Each row of a before or after table is a point. One or more steps were done to the points. Then noise was added and the rows were shuffled. The steps act on columns, c1 being the first. Name the steps. A step turns or swaps two columns, mirrors them in a line or flattens them onto one, adds a multiple of one to another, or multiplies or shifts one. Angles are multiples of 10 degrees, from the lower column toward the higher: turns from -170 to 170, lines from 10 to 170 but not 90. Use the fewest steps. Two steps may share a column if one is a turn and the other turns, adds or multiplies; they go together, in the order done. Otherwise the lowest column goes first.

Before (11 x 3):
[[ 47   7   2]
 [ 79  25   5]
 [-14   1 -14]
 [-35  45 -29]
 [ 47 -42  42]
 [-75  16 -61]
 [ 53 -79 -13]
 [  3  77  -9]
 [-37  15 -19]
 [-17  -2 -46]
 [-39  41 -23]]
After (11 x 3):
[[ 49   6 -39]
 [-62 -13  36]
 [-37  38   4]
 [-51  55   8]
 [ 22  -2  -2]
 [ 43  17  10]
 [ 12  44 -59]
 [-20   3  88]
 [ 93  -1 -24]
 [ 41  -8 -21]
 [ 50   8 -40]]
Steps: turn c1 and c3 by 130 degrees; turn c2 and c3 by -60 degrees

Before, 8 rows:
[[ -5  33  12 -26  16  24]
 [-51  22 -15 -26 -41  24]
 [-50  20  29  22 -39   9]
 [ 50 -43  24 -28   0 -18]
 [-11 -27 -46 -35  55 -28]
 [  7 -95 -15 -14  46  11]
 [-42 -38  15 -42  19  -4]
 [-58  -9  35  21 -42   7]]
After, 8 rows:
[[-15  14 -17  23  -7  33]
 [ 21   0 -29 -20 -40  16]
 [ 18   2   6  30 -42  27]
 [-45  -9  10  18  19 -20]
 [-29  -5 -24  40 -22 -23]
 [ 19   0 -32 -26 -47   9]
 [ 16 -10 -28  21  34 -28]
 [-57 -10  39  47   4 -30]]
Steps: turn c1 and c5 by 70 degrees; multiply c5 by 0.7; flatten c2 and c6 onto the line at 70 degrees; turn c3 and c4 by -170 degrees

Before, 12 rows:
[[ 17  23  48  53 -31 -18  65  54  20]
 [ 46 -67 -29  36  16  47  36  19 -15]
 [ -9   3  36  80  -6  38   2  78  78]
 [-17  49 -29 -31  -7 -40 -50 -14 -42]
 [  5 -14  46  16 -14  43  55  31  51]
 [-28 -45  78  73 -47  48  28  54  25]
 [-48  33 -12  11  25 -10  48   1 -23]
 [-30   3 -14   8   0 -65 -53 -52  42]
 [ 10   6  11   3  27 -36  21  17 -27]
 [ 39 -38 -14 -32  10  57  -7 -15  -2]
 [ 58 -13 -24  22  11  71  -7 -68 -28]
 [-22  30 -78 -30 -44 -37 -21 -43 -16]]
After (12 x 9):
[[-41 -17 -32 -15  10  29  -6 -66  54]
 [-34 -11  43 -26 -17  21  52  34 -44]
 [ 26  26 -69  54 -44 -15 -19 -43   0]
 [ 36  53 -17  40 -11 -12 -55 -15  29]
 [-30 -71 -42 -20  17  20  35  19  45]
 [ 55  33 -14  -2  20  -5  51   7  -2]
 [  4   6  15 -10  23 -15  21  26  30]
 [ 13 -50  49 -93 -50  23  28  55 -33]
 [-30   1   9 -85  -5  10   3  76 -75]
 [-23  22  32 -66 -29  -6  65  54 -10]
 [-30 -40  -9  33  14  24  -5 -17  18]
 [  2   4 -14  -1  -4 -29 -54 -48 -48]]
Steps: turn c1 and c9 by 150 degrees; mirror c3 and c4 in the line at 170 degrees; multiply c6 by 0.4

Before:
[[ -4 -30  18  16  -9   1 -26   3 -20   6 -14  22]
 [  4  -2  34   9 -21 -14 -10 -15  13  -3  -5  13]
 [ 30  23  12  44 -22  21  17  37 -34  17  -4  -2]
 [-17  -7 -20   6 -22 -18  20  14  -2  -2  28  -6]
 [  7 -26  -3   7  14  -4  -1  -6  18   8 -26  19]
 [  3 -29  -7  -1  -1 -12  17  -6 -20 -13  29  13]
 [ -7  25  -6   5  21  -1  -9  -4  13 -16  24 -12]
 [ 11   6 -22  -6 -24  13   2   4 -10   7  21   1]
 [ 11  28 -24  -4  22   2  -9   8 -34  23 -22  -4]
 [ -5   6  -3  24  -8   5  -2   4 -31 -19 -14  17]
 [ -5  21 -11 -14   2  18  27  16  -3  12   0 -27]
 [ 19 -13  15 -12 -36 -11 -33  30 -29 -14 -24   7]
 [-18  10   8  -4  10  -1  20  39   2   5 -14  28]]
After, 13 rows:
[[ -6 -36 -15 -44   4  17  -6  17  -5   3  -1   1]
 [ 29 -17  -9  56 -48  21  94  39 -35  18  -3 -16]
 [  0  29  -1 -12  18 -11   6  -3 -22 -18  29  10]
 [-16   0 -10  -6  -8 -19  27  11  -2 -13  26   9]
 [-20  13  10 -21 -29  -3   7  41   3   6 -12 -27]
 [  8  32  -9  13  28  -4  13  -5  19   5 -27   8]
 [ -6   8   7  42 -34   7  46   5 -30 -20 -15 -14]
 [  9  -5 -26 -10 -31  10 -10   4 -12  -5  23  -4]
 [ -6 -26   5  15   4   3   4  -4  16 -15  27 -14]
 [  3   9  30  21 -31 -13  12 -17  12  13  -5  -9]
 [ 20  10  14   8 -26 -10 -46  30 -30  -6 -24   4]
 [ 13 -21 -35   0  -6   2 -15   8 -33   6 -23 -19]
 [ -3  35  13  44   7  -1  12   2 -20  16 -15   9]]
Steps: turn c3 and c10 by 30 degrees; add -0.3 times c1 to c3; turn c2 and c12 by -130 degrees; add 1.5 times c12 to c5; multiply c4 by 2.5; turn c4 and c7 by 50 degrees

Before (9 x 18):
[[-13  10   0  -7 -12  20  16   1   7   7  37   9 -13  19  -1   3 -30 -20]
 [  4   4  -7 -14   1   4  -3  13  -2 -13 -14   2   3  -4  26 -14   6 -16]
 [  7  10   4  -8  -4  12   0  -1 -95  -8 -19  -9  -5 -10  -3   6   0   1]
 [  6   1 -17 -14  -7  -8  -2  -8   3  12 -20  -2   8 -14  10   8   1 -17]
 [ 10  11   4  -6   2  -1   4 -21   3   7 -14  -4   0   4  -7 -15   2  -6]
 [-20   6  -1  -7 -15   2  10  -7  13  15 -15 -11  11   4   2 -13 -11 -18]
 [  3 -17 -16 -26 -44  15   4  15  12  16  -6  -5  10  -6 -13   6   6  -1]
 [  8 -49 -25  -8  -1  -5   3  14  10  -5  -2  -7 -13 -13 -13  -1   4   6]
 [ -6   5  -1  -4  -7   6  -2   8  15   5 -21  -2  11  -5  12  11   6   1]]
After:
[[-21   6 -14 -13 -12  -1   2  -8  13   4   1 -11 -14  15   2 -15 -10 -10]
 [ -5   6   1  -7  12  -1   9   8  14   7 -16  -1  -6   2  12  -6   5   1]
 [  5   4 -16  -6 -15 -12   4  13  -2  -3 -26   2   2 -13  27   0   5  -6]
 [  5   1 -23   1   9 -15   8  -8   2  17  -8  -2  -5   2  10  -8   1   2]
 [  9  12  -2  -6 -15  -6  -2 -21   3   1  -7  -4  -3   8  -6   3   2  -7]
 [  1 -17 -11 -29   5 -19   5  16  12  13  10  -4  -9  10 -14 -43   6  11]
 [-13  10 -15 -10   4  -4 -21   1   7 -15  46   8  -4  16  -2 -13 -31 -14]
 [  7  11   5 -23   7  -1  -4  -1 -95   4 -27  -8   4 -12  -3  -4   1  -3]
 [  7 -48 -12  -4  -1  -7 -12  13  10   8  -7  -7   7 -12 -13   0   5  23]]
Steps: turn c3 and c18 by -50 degrees; add -1 times c12 to c6; turn c4 and c6 by 70 degrees; swap c5 and c16; turn c7 and c13 by -130 degrees; add 1 times c10 to c11; turn c10 and c14 by 60 degrees

Before (10 x 24):
[[  9 -15  16   3   9 -22  52   4   1  22  10  -3  20   2 -24  -2  37  15
    5   4  -1 -41  -1  16]
 [-14 -33 -31   4  28  -5  42  13 -17 -17  46  -4  -3 -28  -9   8  44   1
   -5  46 -14   2   9   5]
 [ 19   0  40 -18   4  13 -87  -6 -14  -6  22 -41  -6 -14 -45 -49  30  62
   11 -45  40  13 -41  -3]
 [ -8  -7 -49  36   9 -23  32 -15 -23 -16  32  -6 -41  24  25  23  53   2
   22  23  59  -1  26  24]
 [-44  -2 -71  11   7 -15   6   5 -11  18  16 -19  -3 -10  24  10  21  -6
   27   9 -12 -18   5  12]
 [-51  49  43  -6 -39  22 -42  15 -23 -32  10  16   3  45   3 -15  -7 -20
  -16 -14  13  23 -39  34]
 [ 11  -7 -50  20  14 -13  16 -22   8 -10   5 -14   0  -8 -25  32  32 -21
   -9  23  29 -23 -11  30]
 [  4  -7  -4 -12  -9   2  27 -34  27   3  49 -41   8 -16   3  12  52   4
   11  15   2  -7 -21  24]
 [ -2 -16 -38   4   7 -39  32 -22  30 -19  18  11  12 -14  27  29  36  19
   -7  29   1   3  15  -1]
 [-21  63  64 -45 -44   8 -40  -2 -75 -10 -13   3  19  -3 -42  10  -7  -5
   36 -22  -2 -11 -54  -5]]
After (10 x 24):
[[ 11   4 -48  22  11 -13  15 -25   6  -6   3 -12  -1  -6 -25  67 -29 -20
   -8  21  30 -25 -15  31]
 [ -2  20 -38   2   7 -39  31 -24  28 -28  17  10  -7 -15  27  65 -20  23
   -6  28   2   6  15  -4]
 [-13  29 -27   2  30  -3  42  15 -17   6  45  -6  15 -29 -10  43  16   0
   -6  48 -12   3  11   6]
 [-10  -7 -50  37  10 -25  31 -13 -22  46  32  -8  41  24  23  67  -3  -2
   20  26  57   1  28  25]
 [-23 -50  65 -43 -43   6 -40   0 -73 -67 -14   4 -38  -3 -39  10 -18  -3
   37 -22  -3 -10 -53  -1]
 [-44  -2 -70  11   0 -14   5   7 -11  24  17 -19   3 -12  27  27  -5  -5
   24   9 -10 -15   6  12]
 [ 19  -3  42 -17   7  11 -92  -6 -14   4  21 -39   7 -14 -45 -38  98  60
    9 -43  42  17 -42  -2]
 [ 10  23  15   4  12 -21  50   2   1   0  10  -5 -14   1 -25  24  25  15
    4   5   2 -39   1  16]
 [-54 -44  43  -9 -38  20 -44  14 -21 -67  10  15 -17  42   2 -26  20 -25
  -15 -17  13  25 -40  39]
 [  5  10  -4 -11 -11   1  27 -35  27  -6  47 -43  -3 -14   3  54  17   4
   11  16   1  -6 -19  26]]
Steps: turn c2 and c13 by -160 degrees; add 1.5 times c13 to c10; multiply c16 by 2; turn c16 and c17 by -50 degrees

Before:
[[ 48  -9   9 -33 -25 -13   2  16  31  21   9 -17   8  33  55  -6   5  33
   44  22   4 -44 -16  20 -21  25  37  12  24 -10 -18  32 -39  11  20  16
  -14  36 -16 -41  33  48  20   9  23 -30 -22  46]
 [ 19  33  -4  27  -2  -5 -24 -39  34 -44  24 -13 -35  16   2 -31 -12 -29
   37  -5  18  18  33  -4 -36  -9  29   6 -29  23 -45 -10 -23 -25 -22  25
   31  13 -16 -14 -26  32   0 -10  -4  31   8  36]
 [ 12 -30 -27 -14  15  11 -20  20   5 -36   7   1  30 -36  -2  -5  21   6
  -20 -12  30 -39  21   5   6 -15  10  -9   8 -31   0  12  22   7  12  13
   15 -11  14 -22   4 -17 -12  -6 -15  -4 -28  24]
 [  7 -15  16   1  24  12 -21   1  33 -50  26  28 -26  -8  -5 -12  -2 -15
  -26 -41  20  27   4 -30 -22 -23 -23  23  13  29 -17  -1 -39 -26 -14 -27
  -12   1  -2 -26   4  27   5 -38 -30  24  25 -20]
 [-13 -20   9 -33  16   0  33 -26   1 -36 -28  30 -24  31   2  17 -17  -3
  -19   0  -6   2 -21   4  15  26  17 -35 -35 -21   3  15  21 -46 -37 -37
  -24 -33  36  10  -5 -12 -17  27  -1  28   6 -13]
 [ 31  -8  -4  10  33  12  24 -28  35  -2  -9 -15  24  34  18 -12  -1  10
   18 -43  22 -24  20 -13   2 -34 -11  12  17  -8   9 -33   1  -9  13  -7
   33 -13 -19  22  15  27  22 -27 -37 -41  29 -25]
 [ 36  33 -16 -25  11 -22   4  13   2  -7 -35  50  20 -25  13 -33 -24  -5
   26  -8  18  -6 -14  10  17 -19  19 -19  13 -39  20 -24 -37 -26  20   8
  -19 -28  25  30  30 -20 -12 -15  19  -3 -26  37]
 [  5  25  32  -8  -1 -29   9 -11  -5   1  -5  19   8   7   2  -2 -11 -27
    3 -14 -11  24 -24 -29   2 -28 -28 -30 -14 -32 -45  22 -40  16   5 -13
    4 -12  31  -5 -12  42  18  -3   1  18 -16  -8]
 [-21 -10   7 -29 -25 -19  17 -30 -24 -19   0 -15  -6 -15  46  -2  -4 -37
    6   6  -9 -47  29   4   1  29   3  -2  11  33  -7 -36 -28  17  16 -37
   -3   4   5  28   7  27 -12  29  15  10  44  35]
 [ 10  -6 -15  10 -17 -14  31 -14 -26   0   4  29 -14  11  23  20 -17   8
    4   3   2  26  30  11  24   7  31 -37   5 -10  11 -14  24 -41 -17 -23
   50 -22  45  -4 -20 -12   9  25   4  10 -22  31]
 [ -9 -32 -10   6   7 -40   1   0  -9  -8 -11  -8  23   3  19  25  14  -7
  -27 -14  37 -15 -14  19  10 -22  22 -20 -28  -1 -13 -14 -48 -21  15 -18
   44  16  -4  19  37   9  43  -7 -45 -29  20 -22]
 [ 23   2  29  22  44 -48 -33   7   8 -27  10 -19 -45 -22  40  -1  29 -27
   32  -4  40 -40 -25 -32 -43  19  39  10 -28  25 -44  13 -40  22  -3  19
  -16  -8   1  14  -4   0  36  -5   4 -12  17  41]
 [-17 -23  12 -39  36 -50 -31 -39  37  -8 -34   3 -16 -28   8  32 -31  22
  -27 -21  25 -13  36   8  -1  15  -8  -5  28  32  -5   8  25  -8  -9 -39
   30  -4  36 -19 -18  20  23  24 -12  13 -26 -11]
 [  4 -20   4   7 -10  19   4 -13  -1  -4   3   7  29  21  47  28 -20 -23
   46 -43 -12 -46 -22 -18  -2  21  34  18  -5   7  22   6 -42 -31 -38  27
   39 -14  25 -33   1  16 -30 -25  23 -31 -16   3]]
After (14 x 48):
[[-12 -18   8 -33   5   1  33   9   2 -38 -37  30 -23  30   0  15 -15  -7
  -22  -2  -5   2 -22   4  16  26  17 -34 -33 -34   5  13  22 -47 -38 -39
  -23 -32  36  11  23  22 -18  67  -2  26   5 -11]
 [ 29  -6  -6  10 -45  11  23  -9  33   0 -15 -16  21  34  18 -10   1  12
   18 -42  24 -24  20 -11   1 -33 -11  13  19 -14  10  27   0  -9  15  -9
   35 -12 -20  24  31 -20  21 -69 -36 -42  30 -25]
 [  6 -15  18   1 -13  12 -20  -5  35 -50  33  27 -23  -9  -2  -9   1 -15
  -26 -40  21  25   4 -28 -24 -23 -23  23  12  46 -17  31 -42 -27 -15 -25
  -13   2  -1 -23  -2 -14   6 -94 -30  23  25 -19]
 [-24 -10   8 -27 -18 -19  15  -2 -26 -18  -1 -17  -8 -17  46  -2  -3 -38
    7   8 -10 -48  29   5   0  28   3   0  12  55  -6 -20 -28  17  16 -35
   -4   3   4  29  32 -42 -12  72  17  10  48  36]
 [-12 -30  -8   6 -17 -37   2 -38  -9  -6 -16 -12  22   3  18  24  14  -4
  -26 -16  37 -13 -13  21   8 -20  21 -18 -26   1 -13   5 -45 -19  13 -20
   44  17  -6  21   6 -10  44 -17 -43 -29  21 -22]
 [ 47 -10   9 -34  38 -11   2 -33  31  21  11 -17  10  33  57  -6   8  33
   42  21   4 -45 -18  19 -22  27  38  10  24 -17 -17  18 -40  10  19  16
  -15  36 -16 -40 -11 -45  20  22  24 -30 -21  41]
 [  5  27  30  -3  19 -30   8  13  -3   2  -7  15   9   9   2  -4 -10 -24
    3 -17 -11  23 -25 -29   3 -28 -26 -29 -14 -52 -45  30 -40  15   2 -14
    3 -12  33  -6   8 -31  19  -5   1  14 -17  -8]
 [ 20  34  -3  26 -10  -6 -27  32  33 -45  30 -13 -35  17   1 -30 -10 -27
   37  -5  20  17  34  -2 -36  -6  27   6 -29  38 -46  11 -24 -27 -21  22
   30  12 -17 -15  32 -31   0 -27  -4  31   9  35]
 [  9  -3 -14  11  -6 -14  33  22 -24  -1   4  29 -16  14  21  19 -16   7
    6   3   1  26  30   8  24   9  31 -38   5 -17  13 -23  23 -42 -16 -22
   51 -24  47  -5   8   0   9  61   4  11 -23  34]
 [ 23   4  29  23 -11 -51 -32   3   7 -26  12 -20 -46 -22  42  -2  31 -29
   31  -4  43 -40 -26 -32 -44  21  39   8 -28  41 -45  41 -41  23  -5  18
  -15  -6   3  13  -8  21  37 -11   5 -12  17  40]
 [-16 -23  10 -40  -9 -53 -30  24  36 -10 -44   4 -18 -28   8  30 -35  21
  -27 -20  25 -16  36   8  -3  13  -8  -6  26  53  -5  41  26  -9  -7 -39
   27  -2  38 -18  36   1  25  58 -12  12 -28 -10]
 [  6 -20   6   5  10  18   1   1   0  -2   5   6  30  20  49  28 -21 -25
   44 -43 -10 -47 -22 -18  -1  21  35  16  -6  13  23   2 -43 -31 -37  26
   41 -16  24 -35  12 -18 -31 -61  26 -30 -15   4]
 [ 12 -30 -28 -14   3  14 -23 -10   7 -36   7   0  29 -33  -1  -4  19   5
  -18 -10  30 -39  22   6   6 -14  11 -10  12 -50   1   6  23   8  12  15
   14 -11  13 -23 -20  22 -12 -15 -14  -4 -27  23]
 [ 36  34 -14 -26 -23 -23   5 -34   0  -6 -44  48  21 -24  13 -33 -24  -2
   25  -9  19  -7 -12  14  15 -21  22 -20  13 -62  22 -13 -37 -26  21   8
  -18 -26  25  28  -6  15 -12 -38  18  -4 -25  37]]
Steps: turn c5 and c32 by -120 degrees; turn c32 and c42 by -150 degrees; mirror c8 and c41 in the line at 130 degrees; multiply c11 by 1.3; multiply c30 by 1.6; multiply c44 by 2.5
